Every row gives one point. Each copy is the shape, with its points in the same order, turned, moved and blurred by noise. Say if it was mirrored as well.
(in the rows, 128 means zero)

Shape (6 x 2):
[[ 99  89]
 [153 137]
 [162 163]
 [ 72 123]
 [159 186]
 [ 86 111]]
Copy 1 (6 x 2):
[[ 97  81]
 [136 141]
 [127 168]
 [ 61  95]
 [124 194]
 [ 80 100]]
Copy 1 is: only turned
Copy 2:
[[ 79 117]
 [146 127]
 [174 139]
 [ 80 165]
 [186 157]
 [ 86 145]]
Copy 2 is: only turned

Shape (6 x 2):
[[154 122]
 [114 130]
 [169  95]
 [128  68]
 [ 62 161]
 [141 181]]
Copy 1, 6 rows:
[[145 108]
 [112 123]
 [163  84]
 [122  60]
 [ 60 156]
 [132 175]]
Copy 1 is: only turned
Copy 2 (6 x 2):
[[134 142]
 [126 103]
 [155 170]
 [188 129]
 [105  52]
 [ 81 134]]
Copy 2 is: only turned
Copy 3 (6 x 2):
[[ 97 132]
 [137 131]
 [ 77 108]
 [110  71]
 [192 146]
 [121 184]]
Copy 3 is: mirrored
Copy 4:
[[139 136]
 [ 99 129]
 [156 160]
 [118 193]
 [ 46 103]
 [125  77]]
Copy 4 is: mirrored

Shape, 6 rows:
[[ 96 111 101]
 [ 66 129 168]
 [ 61 167  95]
 [156 117 188]
 [120 116  87]
 [162 135 121]]
Copy 1, 6 rows:
[[ 78 144 142]
 [134 171 186]
 [ 80 209 139]
 [178 107 131]
 [ 74 129 111]
 [123 125  77]]
Copy 1 is: only turned
Copy 2, 6 rows:
[[118 133  98]
 [ 58 173 110]
 [137 193  90]
 [ 67 114 192]
 [146 118 112]
 [136 116 159]]
Copy 2 is: only turned

Shape (9 x 3):
[[174 155 120]
 [ 82 137 163]
 [204 153 102]
 [201 148  81]
 [121 108  99]
 [170 148  95]
 [106 122 174]
 [104  78 161]
 [119 129 173]]
Copy 1, 9 rows:
[[ 92 134 117]
 [161  97 173]
 [ 80 154  96]
 [ 68 140  74]
 [144  86 103]
 [ 82 119 102]
 [168 114 167]
 [200 114 138]
 [157 123 162]]
Copy 1 is: only turned
Copy 2 (9 x 3):
[[178 100 137]
 [ 76 103 187]
 [202 102 112]
 [196  92  96]
 [102 103 116]
 [164  91 116]
 [ 95 134 185]
 [ 76 160 156]
 [114 132 189]]
Copy 2 is: mirrored

Shape, 10 rows:
[[ 81 131 128 112]
 [145 131 138 162]
 [ 90  97 142  56]
 [136 129 143  59]
 [ 82 147 116  79]
 [ 60 118  53 134]
 [187 142 108 196]
 [138 116 139 105]
 [126 127 148  91]
 [ 73 119  65 144]]
Copy 1 (10 x 4):
[[ 79 104 152 127]
 [130 157 132  94]
 [ 82  52 114 130]
 [136  66 118 139]
 [ 88  86 154 157]
 [ 30 157 138 167]
 [156 213 117 104]
 [125 106 115 117]
 [124  90 128 120]
 [ 43 159 137 155]]
Copy 1 is: mirrored
Copy 2 (10 x 4):
[[137 124 136 164]
 [105  93  94 113]
 [106 176 151 202]
 [111 191 139 138]
 [149 149 170 155]
 [127  69 205 175]
 [ 84  73 105  64]
 [ 93 151 120 135]
 [113 162 119 147]
 [122  73 179 161]]
Copy 2 is: mirrored
Copy 3, 10 rows:
[[167 105 104 123]
 [ 93 121 133 111]
 [214 134 131 143]
 [172 149 129 177]
 [186 104  93 153]
 [174  24 118 119]
 [ 46  96 156 127]
 [145 135 144 139]
 [156 143 123 150]
 [159  33 125 114]]
Copy 3 is: only turned
Copy 4:
[[104 144 138 164]
 [128 153 127  98]
 [104  92 115 196]
 [145 110  83 175]
 [125 148 129 190]
 [123 165 220 169]
 [174 175 140  52]
 [139 124 110 131]
 [125 116 104 149]
 [125 162 214 155]]
Copy 4 is: only turned

Shape:
[[118 146 135 187]
 [125 157 187 120]
 [134 153 147  58]
 [187 113 125 177]
 [ 76 126 143  74]
 [157  92 141 200]
 [140 121 104 138]]
Copy 1:
[[ 68 120 141 179]
 [ 73 100 173  99]
 [128 104 142  54]
 [124 161 175 173]
 [ 83 115 105  48]
 [ 87 180 162 183]
 [127 148 122 138]]
Copy 1 is: mirrored
Copy 2:
[[175 119 141 149]
 [104  89 153 110]
 [ 72 136 119  85]
 [160 162 190 154]
 [ 61 115  84 131]
 [162 140 181 194]
 [139 169 135 144]]
Copy 2 is: mirrored

Shape, 10 rows:
[[ 81 124 203 158 119 154]
 [135 123  92 131 196 148]
 [172 115  94  29 150 133]
 [199 124 102  96 151 137]
 [ 89 125 109 166 150  98]
 [ 89  48 107 157 122 167]
 [129 112  72  83 132 163]
 [ 82 108 113 137 164  94]
 [149 118  70 136 121 154]
 [109  98 187 146 130  37]]
Copy 1, 10 rows:
[[145 125  80  92 211  83]
 [112  74 145 155 153 170]
 [101 145 139 112 137 244]
 [104 109 156  76 119 201]
 [113 109 102 168 132  99]
 [216  96 100 142 137 136]
 [154 140 157 141 141 188]
 [122 111  91 173 134 134]
 [145 114 174 114 119 152]
 [ 86 129  18 103 115 107]]
Copy 1 is: mirrored
Copy 2:
[[123 177 152  98 218 148]
 [166 150 143 151 101 101]
 [166  67  76  97  98  85]
 [147  99 126  97  75 123]
 [130 172 120 178 149 152]
 [ 75 136 162 166 171  83]
 [121 122  95 124 110  69]
 [148 148 111 185 159 139]
 [ 93 142 118 132  90 106]
 [145 108 123 157 200 219]]
Copy 2 is: mirrored
Copy 3, 10 rows:
[[185 143  89 116 170 202]
 [149  95 182 145 129 129]
 [149 138 162  68  98  52]
 [137  89 144  94 128  69]
 [118 148 139 176 151 158]
 [117 107 132 104  97 212]
 [145 126 148 117  69 102]
 [121 164 158 142 146 155]
 [118  94 118 139  91 118]
 [101 187 107 116 225 155]]
Copy 3 is: mirrored
